Each row is a point. A path goes straight from each point to the next, and from the last back to the first. The post is the endless flat space through its rows: a point in 2 columns, a line in 3, a plane in 4, and so on, so that a path can go around it. Count how often the path circles the post. Going back the other way cancels.
In the rows, zero is written as 128.

Post (2 x 3):
[[ 93 159  97]
 [135 113 127]]
Path:
[[149 142 127]
 [104 128 142]
 [ 71 149 107]
 [ 99 122 102]
 [153 106 110]
 [118 194  82]
 [122 158 120]
 [144 163  83]
 [154  78 118]
 [124  81 134]
 [ 96 113 129]
 [116 153 127]
 [163 130 132]
 [143 154  91]
 [139  83 121]
 [156  88 110]
 [134 147 106]
 [109 155 113]
 [111 128 123]
 [ 84 146 100]
 [ 56 184  66]
 [162 116 113]
 [118 189  95]
 [138 128 139]
 [114 123 142]
 [165 143 135]
 [128 141 103]
 [124 151 103]
 [161  98 149]
 [127 177  97]
 [118 165  93]]
Times around: 1

Post:
[[123  98 136 111 118 118 132 172]
 [109 104  81 158 124 122 114 172]
 [164 119 148 103 126 142 192  85]
 [127  82 122 161 129 122 129 178]
 [108 175 140 120 120 144 122  95]
 [107 163 153 109 136 121 147 102]
 [121  99 139 112 131 134 142 110]]
Path:
[[139 114 134 169 145 138 137  85]
 [142 147 149  98 114 138 128 165]
 [101 102 150 147 140 115 127 174]
 [109 155 135 118 114 115 139 174]
 [ 89 116 153 164 168 130 110 160]
 [ 91 126 101  84 133 102  94 137]
 [130 135 110 138 110 106 148 150]
 [143  94 139 115  92 129 155 117]
 [115 175 134  74 122 118 134 109]
 [127 198 109  79 128 172 139  71]
 [127 151  62 145 134 139 108 131]
 [146  93 148 137 120 117 155 115]
 [148  92 126 150 118 142 160 118]
 [ 93 117 185  86  91 110  97 188]
 [183  48 116 164 129 140 177 122]
 [109  68  81 185 168 142 108 125]
 [168 167 124 132 138 155 179 103]
 [118 136 103 134 127 121 125 147]
 [144 104  85 152 115 121 167 110]
 [113  92 133 131 110 118 163 138]
 [ 98  97 136 171 144 124 114 180]
 [154 126 101 126 118 167 159 110]
 [ 78 152 125 152 114 148  80 152]
 [ 62  98 184  69 109  86  93 163]]
Times around: 0
